Every row gives one point. Before rounding, the points of a table are all equally far from one centre. They may lie mostly on one side of it. Where is the centre, to within rounding?

Points:
48, -25
28, -52
26, -54
49, -10
3, -60
12, -59
-31, -44
47, -29
Centre: 3, -14

Points (9 x 4):
-24, 35, 10, 24
-3, 52, -2, 18
-18, 44, 22, 19
-6, 50, 0, 20
2, 60, 32, -13
7, 46, 27, 19
-24, 40, 10, 20
-14, 52, 37, -31
-8, 12, 58, -2
Centre: 2, 11, 6, -18

Points, 12 rows:
21, -17, 11, -42, 40, 11
41, -16, 11, -40, 35, 15
32, -19, 24, -19, 18, -25
28, -16, 18, -25, 48, 4
34, -9, 27, -32, 41, -12
45, -12, -7, -9, 46, 21
29, -18, 15, -37, 11, 22
28, -15, 2, -4, 56, -10
60, 0, 1, -18, 49, 7
22, 12, 27, -11, 52, 0
13, -6, -6, -41, 44, 26
25, -34, -15, -13, 21, 13
Centre: 25, 14, -10, -19, 18, -5

Points (15 x 9):
-9, 2, -40, 7, -16, -17, -12, 60, 13
-36, -9, -12, 21, 4, -21, -31, 42, 8
-1, 0, 12, 26, 10, -24, -49, 28, -13
-15, -28, -8, 34, 15, -19, -28, 40, 17
27, -20, -14, 31, 14, -6, -39, 37, -20
-13, -30, 1, 35, -2, -21, -30, 42, -11
-4, -30, -23, 9, 2, -22, -34, 52, -5
-9, -19, -5, 29, -20, -27, -16, 57, 10
7, -10, -3, 17, 13, -26, -36, 56, 1
-15, -5, -2, 41, 3, -27, -42, 39, 10
-31, -16, -12, 28, 23, -16, -10, 34, 21
-18, -29, 1, 22, 8, -4, -39, 38, 6
-19, -31, 0, 5, 12, -34, -4, 31, -1
-7, -17, 0, 21, -28, -13, -24, 43, 33
-10, 0, -13, 2, 3, -52, -20, 42, 1
Centre: 4, 0, -16, 17, -5, -9, -11, 16, 1

Points:
27, -41, 4, 29, 32, -2, -4, 15, 18, -7, 5, 24
40, -21, -1, 30, 19, 12, -17, 25, -12, -14, -18, 50
24, -40, 6, 43, 16, 1, -18, 18, 3, -2, -8, 37
14, -44, -4, 19, 12, 32, -15, 15, -10, -31, -27, 13
19, -60, -15, 13, 23, 17, -30, 32, -4, -5, -17, 36
4, -51, -8, 20, 14, 25, -15, 8, 4, -21, 6, 28
15, -43, -2, 38, 31, 16, -16, 10, 10, -11, -12, 22
15, -27, 9, 31, 20, 26, 0, 41, 6, -27, -23, 43
19, -57, 19, 24, 17, 7, -20, 26, 26, -10, -23, 50
25, -50, 4, 23, 23, 28, -12, 21, -3, -28, -6, 36
27, -59, -5, 9, 24, 18, -18, 31, -15, -17, -8, 28
28, -48, 2, 24, 16, 3, -32, 39, 7, -24, -10, 30
6, -52, 16, 15, 5, 0, 9, 28, 5, -29, -7, 32
11, -39, -14, 31, 3, 22, -12, 2, -14, -7, -15, 31
26, -24, 13, -3, -10, 43, -5, 43, 2, -34, -2, 25
24, -39, -9, 30, 23, -1, -13, 8, 10, -23, -4, 27
9, -38, 1, 33, 9, 22, -28, 35, 8, -26, -15, 46
28, -30, 6, 35, 9, 9, -16, 15, -12, -28, -9, 24
15, -58, 0, 18, 2, 9, -9, 10, -3, -23, -37, 30
Centre: 16, -21, 9, -6, 9, 15, -15, 20, 11, 0, -18, 28

Points, 24 rows:
34, -6, 7, 11, 5, 30, 36, 11, -8, -24, -2, -5, 33, 18, 45, -17, 21, -9
53, 1, 6, 25, 10, 20, 36, 0, -13, -4, 25, -17, 32, 10, 22, -6, 36, -4
40, 20, 0, 5, -15, -6, 38, -17, -22, -52, 27, -18, 10, -14, 6, 1, -8, 6
18, -13, 24, 27, 24, -26, 24, -2, 9, -29, 11, -2, 43, 6, 32, 2, 38, 2
53, -15, 41, 2, -22, 20, 20, 0, 1, -20, 19, -31, 30, -9, 36, 8, 3, -16
34, -7, 11, 22, 12, 21, 52, -10, -31, -19, 11, -10, 34, 11, 37, -11, 7, -15
28, -39, 11, 14, 11, 9, 36, -6, -30, 1, 22, 13, 27, -3, 28, -2, 17, 16
23, -13, 24, 21, -18, 26, 17, -2, 9, -2, 22, 16, 13, 1, 31, 7, 31, 6
28, 10, 14, -26, 4, 29, 21, -9, -25, -14, 8, 2, 34, -4, 40, 3, 2, -7
37, 7, 7, -9, 8, 1, 43, 13, -9, -17, 0, -44, 30, -11, -1, 10, 38, 8
43, 14, 24, -6, -19, -7, 25, -6, -1, 10, 6, -6, 26, 6, 52, 24, 22, 9
18, 13, 21, -15, 3, 11, 36, -8, 3, -40, 19, -3, 26, 8, 60, 13, -8, -11
31, 17, 12, 17, -8, 32, 29, -2, -15, -2, 6, -25, 40, -7, 33, 1, 21, 3
9, -9, 19, -6, -11, 34, 18, 6, -16, -3, 10, -22, 18, -10, 40, -12, 41, -18
27, -11, 12, 2, 11, 30, 32, 13, -14, -16, 9, -21, 39, -3, 48, 25, 10, -9
24, 13, 9, 10, -5, 10, 23, -24, -44, -31, 16, -17, 19, 6, 29, 26, -14, 10
33, -11, 33, 18, -16, 5, 33, -17, 3, -33, 11, 0, 37, -2, 47, -22, 25, 1
26, -7, -1, -1, 1, 19, 27, -8, -37, -16, 15, -31, 37, 10, 45, 22, 16, 15
19, -5, 39, 17, -2, 23, 55, -6, 5, -2, 5, -9, 22, 6, 44, 2, 25, -15
19, 19, 25, 16, -3, 24, 15, 3, -18, -19, 16, -15, 37, 16, -3, 15, 9, -16
45, -15, -2, 14, 1, 28, 24, -21, -35, -9, 10, -17, 6, -1, 48, 5, 22, -5
25, 3, 1, 13, -44, 0, 41, -7, -6, -5, 22, 4, 14, 11, 35, 7, 29, -9
33, 10, 13, 1, 2, 20, 35, 4, -36, -10, 1, -11, 30, 0, 52, -4, 29, 9
13, -9, -8, -21, 16, -10, 48, -2, -32, -16, 1, -6, 22, 3, 44, 11, 27, -20
Centre: 21, -7, 16, 2, 3, -10, 21, -1, -5, -15, 14, -20, 4, 3, 22, -3, 7, -1

Points, 29 rows:
-28, 49, 0, 24, -14, -35, 30, -48, -17, -20, -21, 1, -16, -27, -15, 1, 3, -38, 32, 36, -11, 7, 16, 6
-37, 42, 11, 22, -29, 6, 39, -20, -17, -25, -26, 24, 14, -15, -13, 5, 18, -37, 39, 38, -18, 10, 20, -9
-36, 27, 0, 32, -7, -11, 24, -18, 3, 16, -19, 11, 20, -32, -22, 15, 34, -22, 42, 37, -13, 8, -2, 21
-33, 17, -8, 0, 15, -12, 38, -32, 11, 21, -26, 29, 18, -6, -5, -27, 33, -48, 31, 40, -34, 0, -1, 9
-30, 43, 2, 30, -1, -11, 24, -13, -20, 13, -26, -4, 2, -15, -23, 18, 12, -20, 30, 36, -19, 8, 17, -14
-24, 27, 2, 7, -4, -16, 23, -22, -12, 32, -21, 23, -7, -7, -15, -8, 22, -21, 49, 37, -27, 5, 27, 1
-44, 16, -17, 17, -28, 9, 23, -15, -18, 11, 0, 6, 5, -11, -30, 16, 24, -34, 38, 38, -30, 2, 16, -3
-20, 6, 9, 19, -9, -11, 52, -10, -29, 7, -19, 16, 26, -5, 16, 4, 13, -43, 36, 44, -23, -3, 13, 18
-12, 47, 7, 33, 10, -24, 26, -32, -10, 14, -24, 8, -4, -7, -2, -2, 7, -35, 46, 31, -30, -3, 19, 27
-30, 24, -31, 21, 0, -7, 20, -22, -14, 6, -41, -7, 16, -32, -6, 11, 24, -44, 59, 10, -33, 19, 14, 15
-43, 20, 5, 28, 8, -11, 20, -19, -13, 11, -25, -4, 2, -20, -21, -11, 15, -60, 43, 29, -21, -7, 30, 1
-30, 41, -1, 21, -17, -15, 14, -26, -7, -3, -4, -2, 9, -4, -11, -17, 26, -46, 57, 60, -20, -15, 15, 30
-51, 29, -4, 4, 12, -17, 19, -11, -8, -20, -27, 8, 28, 2, -20, 22, 2, -35, 50, 34, -33, -2, 19, 8
-27, 28, -1, 3, 3, -29, 27, -18, -26, 1, -22, 33, 17, -45, -14, 2, 31, -38, 48, 40, 3, -2, 6, -4
-31, 16, -1, 13, -2, -22, 42, -40, -13, 24, -16, 2, -8, -14, -18, 11, 12, -34, 40, 31, -7, -4, 9, 14
-21, 29, -17, 33, -15, -7, 39, -27, -14, 16, -5, 14, 20, 1, -7, 12, 18, -55, 34, 40, -22, 4, 21, 5
-30, 35, -21, 14, -2, -1, 34, -5, 13, 7, -18, 19, -3, -27, -18, 4, -22, -31, 23, 29, -33, 17, 16, -9
-23, 16, 3, 12, 1, -5, 31, -15, 0, 24, -13, -7, 12, -11, -30, -1, -14, -30, 42, 28, -37, 9, 31, 12
-19, 15, 1, 7, 28, -8, 26, -8, 5, 7, -46, 8, 35, -12, -17, -2, 3, -54, 41, 35, -14, 3, 4, -6
-16, 24, 6, 40, 6, -27, 8, -27, -5, -11, -11, 8, 23, -13, -8, -11, 13, -4, 49, 40, -33, 15, 21, -4
-31, 25, 8, 21, -17, -26, 18, -9, -14, 5, -8, 7, -2, -3, -27, 7, 34, -28, 53, 32, -37, 16, 29, -2
0, 25, 4, 13, -34, -4, 33, -27, -26, 3, -45, 17, -7, -12, -33, 0, 20, -26, 42, 34, -32, 7, 12, 14
-40, 25, -5, 23, 4, 5, 30, 4, -15, 11, -55, 6, -10, 5, -17, -6, 22, -40, 30, 14, -20, 16, 21, 7
-30, -7, -3, 25, -27, -4, 45, 8, -2, 12, -9, -2, 18, 5, -1, -1, 5, -19, 37, 21, -25, 11, 31, 3
-31, 11, -21, 8, 2, -19, 38, -17, -5, -4, -41, 17, -4, -26, -16, 20, 6, -21, 33, 25, -36, -10, 23, -11
-20, 19, -34, 4, 20, 0, 28, -33, -12, 13, -5, 8, 7, -1, -5, 1, 18, -51, 58, 12, -13, 25, 17, 14
-22, 49, -14, 17, -32, -20, 31, -18, 0, 3, -40, 18, 36, 3, -12, 7, 32, -42, 43, 39, -35, -10, 20, 22
-22, 33, -8, 3, 16, -12, 43, -29, -4, -6, -22, 9, 23, -11, -3, 4, 19, -17, 59, 23, -2, 12, 8, -21
-19, 22, -6, 44, -16, -34, 13, -43, -25, 16, -31, 5, 13, -17, -8, -2, 19, -23, 22, 17, -21, -1, 42, -3
Centre: -8, 26, -9, -8, -15, -14, 5, -9, -6, -17, -10, 3, 16, -10, -3, -16, 18, -33, 7, 2, -14, -3, 4, 15
